Each point is reached from the start by the listed moves, each made 0, 1 or 2 times, or once backwards (-1), plus a little noise. Is the number of moves made odd or even? Then give how often each move was made.
In the rows, zero is written as 128.

Moves:
(1): 152 101
(2): 181 156
Start: 104 147
Points:
128 121 -> odd (1, 0)
80 174 -> odd (-1, 0)
49 119 -> odd (0, -1)

Moves:
(1): 161 114 109 121 133
(2): 134 165 123 106 107
(3): 152 155 162 122 176
(4): 136 150 113 168 120
Start: 97 156 100 120 134
Points:
107 131 58 51 79 -> even (1, 1, -1, -1)
113 155 149 74 192 -> even (0, 0, 1, -1)
128 207 116 156 171 -> even (0, 0, 1, 1)
175 134 41 209 152 -> odd (2, -1, 0, 2)

Moves:
(1): 153 126 128 133 139 128 122 115 130 137 124 124
(2): 123 175 132 140 145 126 134 150 120 125 117 144
(3): 129 122 175 128 129 129 123 114 122 113 114 132
(4): 122 122 126 147 130 126 143 130 136 124 129 131
(5): 104 112 149 113 163 122 142 135 118 136 134 137
(6): 125 125 124 128 138 157 119 144 125 129 114 125
(7): 145 135 135 118 125 142 149 124 121 129 135 119
(8): 142 126 143 129 120 130 122 152 136 130 133 145
(9): 143 148 125 115 132 142 131 118 174 129 132 117
Start: 122 135 120 122 137 109 141 138 113 134 128 113
Points:
124 193 77 89 216 141 144 147 130 167 119 95 -> even (1, 1, -1, -1, 1, 1, 0, -1, 1)
218 106 164 87 161 209 144 91 144 144 104 62 -> odd (2, -1, 1, 0, 0, 2, 2, 0, 1)
108 97 88 74 152 78 129 115 166 162 168 98 -> odd (0, -1, -1, -1, 1, -1, -1, 0, 1)
130 184 232 128 238 128 147 127 7 127 62 131 -> even (2, 2, 2, -1, 1, 1, 1, -1, -1)
27 123 221 129 199 53 200 169 41 115 130 177 -> even (-1, 1, 1, 1, 2, -1, 0, 0, -1)

Moves:
(1): 139 139 127 121 150 133 129 142 130 129 133 133 128
(2): 122 157 140 115 134 118 140 121 115 132 126 115 116
(3): 128 117 151 126 128 127 124 127 132 132 128 116 129
(4): 130 135 125 155 116 132 124 146 129 141 133 128 115
(5): 103 128 124 143 134 122 139 129 137 136 141 119 133
(6): 123 126 129 121 134 165 143 128 138 139 133 129 129
(7): 141 124 130 135 122 123 149 131 121 124 131 134 128
(8): 120 126 126 123 122 128 137 138 117 118 133 124 125
(9): 129 126 126 118 121 124 138 136 140 138 117 123 126
(10): 117 116 133 118 128 128 129 126 107 147 114 128 143
(11): 132 142 123 116 108 125 133 134 132 132 136 127 142
(12): 116 117 141 129 126 127 129 132 132 127 134 149 124
Start: 134 127 108 135 128 121 124 124 124 129 137 135 139
Points:
132 109 104 111 145 72 175 129 55 134 122 117 189 -> even (1, 0, 0, -1, 1, -1, 2, 1, 0, 2, 0, -1)
60 172 135 107 141 156 184 96 177 211 129 45 131 -> odd (-1, 2, 1, 0, 2, 2, -1, -1, 2, 0, 0, -1)
104 135 201 147 130 180 166 128 81 228 141 121 121 -> even (0, 2, 2, 2, 0, 2, 1, -1, -1, 2, 0, 1)
129 105 78 120 118 196 135 88 154 134 154 165 182 -> odd (-1, -1, -1, -1, 0, 2, 0, -1, -1, 0, 1, 0)
67 27 170 249 71 74 135 151 95 184 166 160 157 -> even (-1, -1, 2, 2, 2, -1, 2, 0, -1, 2, 0, 2)

Moves:
(1): 153 133 125 122 130 129 120 113 137 127 131 127 122 126 126 139 135 132
 127 127 128
(2): 120 149 123 119 129 131 120 140 115 115 131 125 136 126 126 126 126 132
 127 142 132
(3): 129 133 152 121 130 126 125 132 126 130 129 128 130 130 126 134 125 121
 132 129 124
(4): 126 136 128 142 129 129 122 127 123 128 113 128 125 129 126 134 136 127
 130 131 131
(5): 136 123 124 123 142 135 125 142 137 135 137 121 123 131 135 143 123 141
 125 127 135
(6): 124 133 129 129 124 149 127 132 124 129 130 123 130 122 121 133 120 130
 143 133 128
(7): 132 140 125 129 126 123 150 144 140 127 131 139 123 130 124 124 127 125
 133 140 131
(8): 134 119 127 127 122 124 118 139 127 123 126 136 133 134 104 126 132 120
 131 128 129
(9): 123 133 125 130 128 130 127 126 141 127 131 127 140 129 126 130 128 116
 127 130 132
(10): 128 136 118 129 118 128 125 133 124 148 131 130 129 134 127 130 135 127
 134 132 122
(11): 131 127 132 150 134 127 121 125 125 130 147 123 130 110 137 127 122 123
 122 136 134
(12): 124 132 135 122 130 141 122 122 129 127 130 146 125 132 128 128 130 131
 118 129 144
(13): 131 128 121 126 140 129 143 122 118 121 130 144 146 131 133 141 115 132
 133 134 134
(14): 129 123 116 139 124 128 125 122 125 115 142 119 123 159 126 126 129 121
 135 141 129
(15): 141 126 123 130 112 136 130 144 135 129 126 134 125 123 146 138 139 121
 131 130 121
(16): 126 129 129 125 126 125 132 128 127 122 132 128 123 132 120 145 127 138
 123 134 117
(17): 121 120 122 124 133 132 135 127 128 133 137 123 127 127 126 130 144 116
 128 139 130
(18): 130 130 130 134 124 130 133 134 131 127 130 126 143 133 125 119 140 146
 133 121 130
(19): 120 135 122 128 130 111 125 129 135 118 131 147 117 125 133 131 138 125
 148 122 128
(20): 125 121 130 125 132 126 116 128 135 130 127 130 128 128 132 120 126 134
 131 145 124
Start: 134 122 149 120 126 131 117 110 127 122 126 133 127 122 131 118 148 123
 125 133 122
Points:
161 194 100 78 135 134 85 187 159 90 129 189 157 138 171 229 143 153 213
 196 98 -> odd (1, 2, 1, 1, 2, 1, 0, 0, 2, 1, -1, -1, 2, 0, 2, 1, -1, 0, 2, 2)
167 121 169 166 107 181 111 125 119 81 157 121 159 156 132 185 125 28
 134 183 134 -> odd (0, 0, 2, 1, 0, 1, 0, 1, 2, -1, 1, 0, 1, 2, 2, 0, 0, -1, -1, -1)
158 172 94 50 163 136 114 123 159 98 186 225 138 145 150 207 192 145 120
 249 147 -> odd (2, 2, 0, 0, 1, -1, 1, 0, 1, 1, 0, 2, 2, 0, 1, 2, 2, 0, 1, 2)
120 187 112 98 197 86 110 97 111 105 244 195 119 138 172 173 128 122 144
 244 153 -> even (1, 2, 1, -1, 1, -1, 1, -1, 0, 2, 2, 1, 2, 1, -1, 1, 1, -1, 2, 1)
152 191 161 31 111 74 86 217 206 120 136 204 107 120 124 122 193 114 171
 178 101 -> odd (1, 2, 2, -1, 1, -1, 2, 1, 1, 1, -1, 0, -1, -1, 1, 0, 0, 0, 2, 2)
114 168 117 142 90 135 198 151 155 109 172 160 143 179 122 114 148 175
 123 145 128 -> even (-1, 0, -1, -1, 0, 0, 2, -1, 1, 1, 0, 1, 0, 1, 0, 2, -1, 2, 0, -1)
138 220 128 102 132 81 184 159 122 120 194 190 181 93 161 207 214 130
 172 176 102 -> even (1, 2, 2, 0, 0, -1, 1, -1, 1, 2, 1, -1, 2, -1, 1, 2, 2, 2, 2, -1)
140 227 65 129 130 102 173 121 127 85 195 155 191 195 132 117 124 118
 194 183 150 -> even (1, 2, 0, -1, 0, 0, 2, -1, 2, 2, 0, -1, 2, 2, -1, -1, -1, 1, 1, -1)

Moves:
(1): 122 140 139 128 126 112 129 137 121 129 125 124 144 137 123 131 124 129
 137 109 125 135 129 133 135 132 138
(2): 113 138 111 130 130 126 128 129 135 132 130 123 122 136 137 130 121 125
 120 132 131 129 140 134 121 131 132
(3): 128 131 132 130 133 130 129 135 123 137 133 126 136 119 122 130 126 125
 129 130 133 132 134 130 135 126 127
(4): 122 126 117 127 117 125 134 125 130 120 135 119 127 119 117 117 131 116
 129 131 137 130 137 129 132 123 127
(5): 134 140 118 121 130 123 129 131 119 139 122 123 119 117 144 138 133 126
 125 137 124 119 135 122 136 130 134
(6): 119 123 141 126 136 122 126 129 120 135 126 137 131 135 129 132 130 124
 123 131 125 113 114 126 127 129 128
(7): 146 123 131 124 125 128 130 119 117 126 132 137 116 126 128 139 124 128
 143 129 132 131 119 128 135 116 144
(8): 127 126 124 132 135 118 122 134 124 127 123 130 119 134 130 127 131 131
 134 124 129 130 134 133 131 124 124
(9): 131 135 133 125 129 124 124 134 126 127 123 125 129 122 127 123 117 124
 133 121 133 129 129 124 121 126 113
(10): 123 125 124 128 129 131 126 122 109 140 115 132 128 133 120 136 140 126
 126 132 126 126 124 139 134 127 145
(11): 128 125 136 136 112 127 130 133 123 129 136 140 132 125 139 124 116 123
 120 124 133 120 132 118 131 126 133
(12): 129 136 127 128 127 124 125 136 132 129 122 128 124 121 132 125 121 141
 124 123 134 123 132 121 133 133 129
(13): 126 126 125 128 131 130 124 133 131 129 122 130 122 133 126 135 126 126
 126 139 128 128 124 122 131 127 128
(14): 132 125 133 119 127 131 115 122 150 132 133 146 131 130 124 130 124 137
 133 137 120 111 136 131 131 122 132
(15): 133 132 134 122 136 135 133 114 117 120 126 143 122 123 123 129 119 123
 127 145 131 127 138 130 134 138 134
(16): 130 121 130 128 131 133 123 124 136 135 125 118 136 129 127 128 130 127
 127 130 132 124 127 118 134 132 133
(17): 135 123 130 123 125 134 131 128 133 128 125 134 123 127 133 126 131 128
 127 130 137 132 127 138 137 125 122
(18): 114 122 126 115 128 145 127 122 136 124 130 129 131 131 129 120 128 128
 129 125 123 120 131 134 128 128 123
(19): 123 126 136 138 119 122 119 124 132 125 131 129 129 127 118 144 130 131
 122 113 129 130 120 121 130 143 128
(20): 135 138 136 124 129 128 124 121 128 126 132 125 128 128 126 137 127 131
 115 126 132 123 124 124 135 119 130
(21): 135 138 129 123 134 126 126 134 127 127 128 138 135 121 130 130 133 123
 133 126 130 128 128 122 124 135 133
(22): 128 133 131 130 125 128 125 128 126 129 130 129 124 129 132 121 130 127
 129 144 135 128 117 126 128 122 121
(23): 117 137 126 121 137 125 133 117 124 125 118 140 142 120 122 133 138 118
 130 131 129 131 122 125 134 124 117
(24): 129 118 124 131 132 127 127 125 121 114 126 118 144 123 135 131 127 122
 130 133 135 123 135 129 128 117 128
Start: 127 119 135 121 110 132 133 132 135 132 117 125 122 129 129 127 132 135
 115 139 140 132 137 148 120 137 131
Points:
91 77 142 88 68 194 73 127 228 150 91 125 136 128 68 92 110 147 95 149
 174 77 161 155 154 152 124 -> odd (0, 0, 0, 2, -1, 0, -1, -1, 2, 2, 0, 2, 2, 2, 0, 2, 2, 2, 1, 0, 0, 0, -1, 0)
80 148 126 80 165 118 107 94 139 162 87 185 112 189 99 184 135 143 119
 148 130 101 129 156 170 95 199 -> odd (1, 2, 0, 0, -1, 1, 2, 2, -1, 1, 0, 1, 2, 1, 0, 1, -1, 1, -1, 2, 0, -1, 2, -1)
84 150 124 117 138 134 143 78 71 141 90 194 132 145 132 116 125 94 90
 189 180 117 169 172 155 113 161 -> even (0, 2, 0, 0, -1, 0, 0, 2, 0, 2, 2, 0, -1, 0, 2, 1, 0, 0, -1, 1, 0, 1, 2, 0)
171 102 61 90 132 103 142 115 55 100 69 125 100 56 152 136 160 90 178
 173 161 101 173 130 146 80 156 -> even (-1, -1, -1, 2, 2, 0, 2, 2, 1, 1, 0, 1, 0, 0, 0, 0, -1, 0, -1, -1, 1, -1, 1, 2)
106 153 112 52 131 145 81 89 206 164 98 124 91 115 119 122 169 121 86
 234 148 48 130 111 153 111 80 -> odd (-1, 0, -1, 2, 2, 1, -1, 1, 1, 0, -1, 0, 1, 2, 0, 2, 0, 1, 0, 2, 0, 2, 1, -1)
105 86 132 120 107 172 124 117 77 181 122 135 142 133 175 123 114 110 86
 249 167 48 177 170 172 90 200 -> odd (0, 1, 2, 0, 1, 1, 0, 0, -1, 2, 2, 0, 0, 1, 1, 1, 0, 1, -1, 0, -1, 2, -1, 2)
128 64 160 103 51 161 106 89 154 122 114 191 163 107 104 136 159 127 124
 127 146 88 131 170 150 147 166 -> even (0, -1, -1, 1, 0, 0, 0, -1, 0, 2, 1, 0, -1, 2, 0, 0, 2, 1, 2, -1, 1, 0, 0, 1)
163 178 111 102 119 87 124 169 133 106 108 109 98 64 128 121 125 110 112
 159 172 118 141 84 120 78 65 -> odd (-1, -1, 0, 2, 1, 0, 0, 1, 2, -1, 0, 1, 2, 0, -1, -1, -1, -1, -1, 2, 1, 0, 1, 0)
172 68 162 87 131 139 122 141 75 146 92 111 125 137 179 152 134 168 152
 97 148 93 143 205 186 55 172 -> odd (1, -1, 1, -1, 1, 1, 2, 2, 0, 1, 0, 1, -1, 0, -1, 0, 2, 2, -1, 1, -1, -1, -1, 2)
186 95 212 149 81 113 74 80 102 146 163 168 216 90 106 212 156 117 122
 151 181 79 84 89 189 66 206 -> even (0, -1, 2, 0, 0, 0, 2, 0, -1, 1, 2, -1, -1, 2, -1, 2, -1, -1, 2, 2, 1, 2, 1, 2)
90 160 111 119 136 159 110 80 85 66 111 117 132 76 88 158 93 86 93 162
 225 144 177 135 142 124 114 -> even (-1, 2, 2, 1, -1, -1, 1, 1, 2, 1, 0, 1, 1, -1, 2, 0, -1, 2, 2, 2, 1, 1, 1, 2)
